Every row gives one point. Any point is a mix of the corners, with weights that add up to 1. It lies inside the corners' shape when no weight is negative. Say inside or outside, and name the corners with a negative weight.
In the rows, 128 means zero.

Corners:
(1): [151 140]
(2): [100 175]
(3): [135  85]
Points:
[133 167] => outside (3)
[114 145] => inside
[135  95] => inside
[104 169] => inside
[132  97] => inside

Corners:
(1): [109 166 106  74]
(2): [151 199  79 144]
(3): [129 130 195 106]
(4): [ 96 120 150 113]
(5): [174 139 115 137]
Points:
[109 135 138 117] => inside
[167 141 118 133] => inside
[129 176  99 109] => inside
[117 145 137 112] => inside
[157 151 116 132] => inside
[130 177 134  94] => outside (4, 5)
[148 145 119 119] => inside
[128 130 150 131] => outside (1)
[147 189  90 138] => inside

Corners:
(1): [100  53 165 144 124 121 145 143]
(2): [139  87 111  84 110 153 108 110]
(3): [177 144 122 105 130 174 121  87]
(4): [150 176 138 112  93 142 119 126]
(5): [135 158 121  92 206 146 185 191]
(6): [112 143 149 100 174 132 136 138]
(7): [ 86 121 114 163 122 134 116 135]
(8): [175  75 131 126  86 127  67 121]
(9): [ 96 154  84  95 154  92 191 112]
Points:
[164 169 106  75 134 137 140 106] => outside (1, 7)
[108 153  98 109 125 153 122 101] => outside (1, 5, 8)
[139 150 135 114 113 139 126 130] => inside
[137 162 136 106 163 143 169 124] => outside (2, 7, 8)
[157  97 142 107 108 153 101 124] => outside (7, 9)
[130 144 123 111 150 148 145 126] => outside (8)
[138 136 123 107 158 143 146 148] => inside
[105  72 122 117 145 101 135 145] => outside (3, 4)

Corners:
(1): [ 88 142 127 104 110 139 140 107 113]
(2): [162 106 141 115 128  71 169  96 118]
(3): [170 103 147 120 135  85  92  75 111]
(4): [122 147 162 152 111 166 149 145 137]
(5): [173 180 114 124 144  81 160 156 157]
(6): [115  92 141 137 118  80 126  88 159]
(7): [163 222  88 206 124  67 159 207 137]
(8): [134 104 130 166 135 144 123 183 112]
(9): [159  98 117 125 168 114 127  50 131]
(10): [122 108 125 112  88 153 112 100 135]
Points:
[121 141 127 125 129 103 155 103 140] => outside (3, 8, 10)
[131 115 126 127 123  94 129 101 138] => outside (4)
[131 132 132 143 121 120 152 140 132] => outside (3)
[154 181 127 159 125 111 156 198 117] => outside (6, 9, 10)
[147 129 133 138 123  98 154 102 152] => outside (1, 3, 8)
[152 151 120 152 128  93 150 148 131] => inside
[139 119 141 109 141  83 148  76 149] => outside (7, 8, 10)
[142 126 129 125 122 125 132 117 120] => outside (6)
